Every row gives one point. Examples show where two turns around zero, p and q, send a point. Where does a point land after both, in the order given? Backwards means that the second turn is done in reverse. Each puzzle has new turns, and all numbers are rounded.

Turn p:
[-65,-32] -> [-67,-27]
[-5,22] -> [-3,22]
[25,1] -> [25,-1]
[45,9] -> [46,5]
Turn q:
[-9,8] -> [-7,10]
[-25,3] -> [-24,9]
[32,16] -> [35,8]
[-57,-39] -> [-65,-25]
[59,12] -> [60,-2]
Where do these land?
p, then q: [-9,23] -> [-1,25]
q, then p: [-6,-16] -> [-11,-13]
p, then q backwards: [59,-36] -> [64,-26]
q, then p: [-43,29] -> [-32,41]

Turn p:
[-36,9,-33,-5] -> [-42,9,-25,-2]
[33,2,9,45] -> [36,-4,3,44]
[-19,12,29,-36] -> [-17,10,35,-33]
[-29,1,-37,-23] -> [-36,8,-31,-21]
[97,-8,-20,30] -> [93,8,-36,26]
[-13,-32,16,-18] -> [-6,-32,11,-25]
[-34,16,36,8] -> [-29,0,43,11]
Turn q:
[14,-9,9,-12] -> [8,-10,13,-12]
[38,20,21,23] -> [34,21,31,17]
[-55,-40,21,7] -> [-55,-40,1,21]
[-21,21,-59,-1] -> [-3,23,-62,-6]
[-51,15,27,-14] -> [-59,13,11,-3]
[80,12,-43,-14] -> [84,13,-15,-33]
[-5,-19,24,11] -> [-9,-19,20,16]
Where do these land?
q, then p: [15,38,29,-13] -> [2,31,41,-6]
p, then q backwards: [-28,1,-24,-2] -> [-35,1,-9,-6]
p, then q: [-60,-68,8,24] -> [-39,-81,-17,21]
p, then q: [11,8,8,29] -> [15,3,9,28]
q, then p: [12,49,8,-42] -> [-7,50,27,-34]
q, then p: [51,-29,-29,4] -> [57,-11,-27,-13]

Turn p:
[55,11,-39,-22,19,18,-25,3] -> [62,14,-19,-35,21,0,-18,-8]
[24,8,59,-28,-3,-11,-15,-35] -> [13,-16,70,-7,-11,-3,-11,-30]
[-24,-1,20,-23,39,33,17,10] -> [-31,0,14,-36,24,36,15,3]
[-38,30,-33,51,-13,27,6,3] -> [-31,46,-47,34,-4,21,-10,-1]
[94,-14,-25,-24,-24,20,9,22] -> [102,0,-8,-16,-8,7,31,7]
[-50,-52,4,64,-5,-8,-17,16] -> [-44,-42,-30,59,7,14,-18,35]
[-41,13,50,4,10,-73,15,32] -> [-57,-1,51,13,0,-51,8,48]
[-44,11,-4,-29,-12,-5,-4,29] -> [-35,8,-7,-30,-30,-4,-5,28]
[25,-7,-32,8,-12,0,14,-80] -> [22,-9,-24,19,2,-18,8,-81]
Turn q:
[10,42,36,-23,23,40,9,20] -> [17,15,43,-27,5,57,3,0]
[36,-52,28,-26,-47,14,-21,62] -> [57,-62,-7,-23,-53,5,-6,41]
[13,-1,-32,-33,13,26,-47,-52] -> [-1,2,-33,-10,7,15,-59,-56]
[-17,21,-49,2,36,-64,16,-20] -> [-27,55,-26,-12,43,-51,10,-5]
[11,-28,44,39,-24,-16,-33,29] -> [29,-27,26,38,-27,-23,-18,43]
[-45,-36,2,15,12,-15,-1,0] -> [-34,-30,2,10,25,-26,-5,21]
[-16,62,-13,-30,-3,56,15,-20] -> [-35,31,7,-25,-12,67,6,-39]
[-11,12,-47,53,28,-13,24,-8] -> [-25,36,-31,40,40,-6,25,10]
[3,0,-14,19,30,-24,53,-38] -> [-8,18,-3,16,46,-25,44,-32]
[17,-20,47,-17,-68,-6,-15,27] -> [29,-38,25,-10,-73,-15,-1,16]
Where do these land?
p, then q: [24,-5,-27,6,9,49,32,-3] -> [8,14,-25,-2,22,40,27,-34]
q, then p: [8,0,15,-23,18,21,45,-4] -> [-2,-11,16,-21,17,19,37,-28]
p, then q backwards: [22,-39,-11,10,12,-1,35,-31] -> [19,-38,-4,7,8,11,44,-25]
q, then p: [55,27,38,-13,20,-28,-41,-2] -> [57,18,57,1,0,-14,-35,-7]
q, then p: [34,19,43,10,-26,-38,1,23] -> [34,17,47,26,-25,-19,21,20]
q, then p: [1,-24,3,-55,-8,2,26,-19] -> [0,-41,1,-30,-11,-15,22,-36]
q, then p backwards: [-10,-10,-5,-11,39,-12,38,5] -> [8,-7,-5,-9,48,-5,30,6]
q, then p: [52,-20,1,3,8,-6,-22,52] -> [71,6,-5,-8,9,-2,4,34]
p, then q: [-97,13,-1,52,-33,18,-76,0] -> [-76,-5,-27,43,-46,23,-78,49]
q, then p: [-89,38,-55,20,-38,-4,-39,-19] -> [-86,28,-46,7,-52,-4,-53,18]

Turn p:
[-11,-11,23,14,11,14,34,62,27,-50,-20] -> [-20,-8,56,24,-1,17,34,53,20,-33,-6]
[1,10,-71,13,-23,-34,25,-13,-49,45,26] -> [1,23,-88,16,-14,-43,32,-13,-23,22,9]
[-18,-33,-17,-15,-18,-58,20,-40,-11,43,79] -> [-34,-4,-48,-35,-12,-68,13,-43,5,23,61]
[20,-7,9,3,-66,4,-5,-21,-16,58,15] -> [5,1,-30,-10,-59,9,-9,-25,-10,58,21]
[21,2,19,42,9,6,-19,-30,58,-34,-53] -> [27,-26,45,36,-2,19,-23,-33,47,-19,-45]
[-8,7,-3,5,6,14,-32,34,40,8,-21] -> [3,-6,5,12,11,20,-31,38,36,7,-14]
[-28,8,55,43,69,40,2,40,-21,-43,-24] -> [-33,16,80,49,58,32,2,24,-30,-17,-17]
[-43,-30,-46,-43,-43,-15,-18,-45,-36,45,-11] -> [-38,-14,-85,-47,-30,-13,-24,-23,-27,11,-24]
[-14,54,27,11,10,35,-21,17,27,-70,-1] -> [12,47,50,12,19,48,-18,11,25,-53,-1]
[-28,48,44,-32,53,-18,68,29,-24,-9,-15] -> [-19,47,48,-37,51,-7,71,23,-15,7,-28]
[45,-37,-26,-26,-45,-41,-18,-27,-37,5,23] -> [29,-20,-36,-24,-56,-52,-15,-19,-37,-3,23]
[37,-13,-23,-15,-3,-15,-56,-10,6,38,4] -> [39,-24,-32,-9,-4,-23,-52,2,0,27,6]
[26,-1,9,0,39,69,20,2,36,-35,-3] -> [27,-34,34,14,37,61,21,3,9,-29,15]
Turn q:
[-18,57,-39,38,-63,-8,9,-77,-28,-26,22] -> [-13,58,-21,46,-59,-36,25,-49,-59,-15,30]
[15,-59,-16,-9,-55,45,-52,36,23,22,-45] -> [-1,-64,18,-14,-51,55,-48,-8,-8,51,-31]
[-39,-22,15,-17,52,-78,-22,42,15,45,8] -> [-56,-25,-8,-31,50,-49,-24,49,51,22,7]
[-13,7,37,18,60,-22,30,-50,19,17,-39] -> [-12,11,31,21,54,-40,30,-36,42,-12,-35]
[42,21,-34,-56,-10,-15,-22,-2,23,-27,0] -> [36,27,-37,-35,-41,2,-31,-11,35,-1,3]
[24,-12,-2,-21,36,-45,-3,-15,2,-36,62] -> [33,4,-28,-15,27,-36,-22,2,25,-33,60]
[42,42,3,24,26,14,-49,-57,-17,31,-9] -> [15,60,-1,45,32,2,-32,-47,-1,42,-8]
[-29,40,57,-8,12,24,16,48,-12,-37,-29] -> [-7,28,36,-7,9,23,7,56,-7,-54,-49]
[-47,24,18,56,-31,29,-9,-35,37,-50,52] -> [-37,9,15,72,-32,18,-3,-19,-15,-71,46]
[-7,-11,-26,-12,18,-10,0,53,4,-24,-48] -> [2,-30,-32,-25,-6,-1,-9,30,9,-12,-58]
[27,-60,0,-23,-40,25,23,0,-26,46,14] -> [26,-39,30,-38,-6,22,23,-11,-29,55,32]
[-28,9,-39,-31,43,22,23,-9,-6,57,25] -> [-38,14,-36,-36,44,27,41,-22,8,25,18]
[27,-2,-3,14,-47,20,45,58,11,-25,2] -> [38,-27,0,9,-49,30,36,51,-9,-10,-3]
[4,-35,30,26,1,1,10,8,-46,7,-15] -> [16,-26,33,5,29,-15,4,14,-41,13,-13]
Where do these land?
q, then p: [-44,33,-18,-26,-61,49,-15,5,22,34,0] -> [-49,35,-31,-25,-29,76,1,-8,-2,11,3]
p, then q backwards: [27,4,-6,8,53,-19,0,45,1,38,-31] -> [33,-9,21,36,25,-30,10,37,-30,32,-24]
q, then p backwards: [-13,-55,-44,-37,-3,-12,33,-24,-44,8,47] -> [19,-33,-7,-60,13,-1,28,-38,-28,22,60]
q, then p: [-22,42,31,-24,-21,-41,6,25,-48,-18,-13] -> [6,62,20,-27,-15,-25,6,53,-10,-1,-26]
q, then p: [32,-44,41,63,-27,-13,-49,-40,-9,-2,-39] -> [-3,-13,43,41,-26,-39,-59,-47,-23,53,-14]
p, then q: [-4,-33,51,-42,-10,57,-14,48,62,-21,66] -> [-11,-21,34,-28,10,81,-32,40,18,-41,79]
q, then p: [-16,13,-25,43,38,46,-4,-22,-17,25,-7] -> [-18,-2,-22,40,49,20,16,-35,-24,2,-27]
p, then q: [32,33,3,-38,39,-20,36,-27,-30,38,43] -> [31,42,-25,-41,46,-26,41,-11,21,27,30]
p, then q: [33,8,-34,71,7,-20,8,4,-21,-12,16] -> [19,-1,-22,73,1,-42,20,8,-12,7,12]
p, then q: [-57,-9,43,-14,1,21,14,-14,36,-6,-44] -> [-42,-12,49,-26,1,32,1,-26,14,-32,-39]
q, then p backwards: [-30,20,-31,-28,-53,46,15,26,-6,-14,-20] -> [-16,-4,7,-33,-64,32,25,-1,-34,-12,-32]
q, then p: [52,18,5,-22,14,-19,-20,-51,2,-36,-15] -> [72,14,7,-6,-6,-18,-27,-37,22,-5,-14]
q, then p backwards: [-30,-45,-46,-10,-17,-32,-51,-12,40,-64,14] -> [-13,-70,-38,-10,-44,-17,-55,-43,16,-23,21]
p, then q: [42,16,28,56,38,-43,41,37,13,30,-17] -> [5,-11,37,47,31,-37,50,37,45,41,-8]
